Every row gives one point. Examples show where two turns around zero, p and q, send a point. Write where each new point lands after one turn and then the other. Backwards means that the second turn is done in reverse. Each puzzle has new turns, and all numbers are rounded.
(in the rows, 128 means zero)

Turn p:
[116 169 120] => [164 152 122]
[149 111  95] => [138  89 141]
[105 111  85] => [146  91  97]
[110 136 192] => [ 90 183 120]
[156 150  76] => [179 100 153]
[132  90 199] => [ 51 152 134]
Turn q:
[106  82 161] => [ 99  75 137]
[170 154  75] => [175 169  91]
[ 79 112 151] => [ 77 110 142]
[157 164 126] => [161 157 142]
Where do these land?
q, then p: [122 121  82] => [169 108 120]
p, then q: [131 142 124] => [141 129 135]
q, then p: [127 155  58] => [203 128 136]
q, then p: [158 178 176] => [ 96 180 172]
p, then q: [136  75 156] => [ 68 119 123]
p, then q: [ 93  98 172] => [ 81 166 107]

Turn p:
[114 176 145  99] => [129 163 136  80]
[155 127 133 189] => [161 145 115 182]
[ 63 107 130 129] => [102 109  72 106]
[175  76 136 103] => [ 89 105 174 166]
[117 179 117 178] => [188 157  98 125]
[144 103 107  70] => [ 99  89 173 109]
Turn q:
[153 180 123 116] => [152 180 113 134]
[117 103  94 193] => [166  70 119  93]
[ 74  98 169 148] => [116  70 149 171]
[179 151  77  84] => [117 193  96  80]
[133 144 144  86] => [103 164 128 148]
[172 127 139 115] => [125 162 155 110]
[ 70  93 148 154] => [118  60 135 157]
Where do these land?
p, then q: [154 148 134 179] => [181 148 138 109]
q, then p: [ 58 114 145  77] => [144  97  46 135]
p, then q backwards: [173 151  80 173] => [127 169 160 193]
q, then p: [103  82 147  97] => [ 99 120  72 121]
p, then q: [152 145 134 113] => [132 143 145 152]

Turn p:
[127 193 157  82] => [187 153 124  73]
[ 95  90 132 106] => [116 125 181 133]
[151  84 155 175] => [123 126 120 201]
[169 170  98 115] => [143 101  81  91]
[ 98 103  97 162] => [ 70 134 134 141]
Turn q:
[101 105 115 134] => [142 142 126 161]
[137 118  61  63] => [ 50 174 123 156]
[154 123 179 136] => [150 105  98  90]
[160 136  95 147] => [122 162 155 103]
[ 88 159 190 161] => [177  57 139 131]
Where do these land?
q, then p: [151 101 138  74] => [ 78 126 136  87]
p, then q backwards: [127 134  59  84] => [170 185 167 113]
p, then q: [125 169 141 162] => [ 98 132 174 126]
p, then q: [ 67 101 154 145] => [154  63 150 120]
p, then q: [170 136 147 174] => [139 172 175 120]

Turn p:
[131  89 155  77 149 118] => [124 104 128  81 129 179]
[139 151 116 155 174 169] => [115 167 110 150 181 125]
[156 135 128 143  61 139] => [116 131 184 159  96 109]
[ 64 102 184  67 168 137] => [ 95  55  86  71 157 160]
[113 110  76 108 125 147] => [ 99 150  94 136  94 145]
[151 141 144 223 108  92] => [201 125 162 188 142  92]
[141 168  93 122 111  94] => [145 163 131 110  96  88]
Turn q:
[156  94 115 137 152 172] => [149 169 162 146 155 109]
[100 107 113 163 141 170] => [104 158 137 172 131  95]
[ 90 147 157 125 189 176] => [162 116  97 186 136  73]
[161 117 124 165 172 112] => [128 122 146 151 187 148]
[127 136 119  94 104 115] => [134 133 112  94 106 138]
[ 79  99  75  83  88 118] => [ 89 178  88  74  98 108]
[188 215 174 145  96  71] => [155  43 142 126 102 223]
[124 109 147 111  82  91] => [105 105 140  74 108 129]
Where do these land?
p, then q: [ 83 118  82 124 166 169] => [ 93 182  84 161 123 141]
p, then q: [152 161 118 154 150 132] => [144 103 108 148 147 159]
p, then q: [ 89 134 115 165 118 146] => [ 78 135 131 140 151 146]
q, then p: [ 77 124 104 122 129 153] => [149 137 110 133  97  83]
p, then q: [103 131  98 155 160 154] => [105 154 104 163 145 155]
q, then p: [171 149 205 142 168 117] => [161 125 155 147 157 212]
q, then p: [220  74 187 108 104 120] => [119  91 191  56 174 184]
q, then p: [129 134 114  63  47  99] => [ 54 124 155  86  66 123]
p, then q backwards: [129 127 129 120 110  62] => [143 140 162  79 105 147]

Turn p:
[170 145  62 104 170 109] => [ 81  74  95 149 165  94]
[ 85  75 130 118 141 131] => [ 89 176 125 117  95 130]
[127  80 135 145  89 108] => [124 127 123 125  78 173]
[162 165 157 118 131 166] => [160 132 144 143 185 139]
[125 165 135 148 114 181] => [156 128 166  94 166 132]
[171 120 166 157 103 148] => [165 127 122 125 145 187]
[183 157 151  92  95 157] => [152 110 163 175 175 162]
[ 55  93 130 136 172  67] => [108 171  84 115  57  74]
[ 74 150  85 133 137  84] => [115 107 128 110  85  61]
Turn q:
[120  85 142 142 110 148] => [ 98 158 146 125 105 109]
[ 80 164 161 157 120 124] => [108 146  87  96 122 174]
[153 141 138 129 142 146] => [156 140 121 146 119 129]
[156 121  78  66 102 135] => [132  60 142 158 116  82]
[141 146  78 159  89  98] => [ 88 106 108 166 177 128]
[115  99 218  94 109 110] => [137 160 104  51  98  79]
[130 140  81 149 225 135] => [177 125 189 152 158 196]
Where do these land?
p, then q: [182 123 119  65 185  65] => [ 67 146 169 153 196 186]
q, then p: [104 178 145 110  67 153] => [ 73  91 166 100  91 136]
q, then p backwards: [154 113 107 186 114 152] => [132 105 148  63 141 134]
p, then q backwards: [131 120 142 106 116 179] => [120 107 112 168 160 118]
q, then p backwards: [ 84 129  94 121 126  87] => [155 128  77 143 118 163]
q, then p: [ 87  86 153 150 135  84] => [129 166 151 169 141  76]
p, then q: [153 146 135 158 152 177] => [186 112 160 129 120 139]
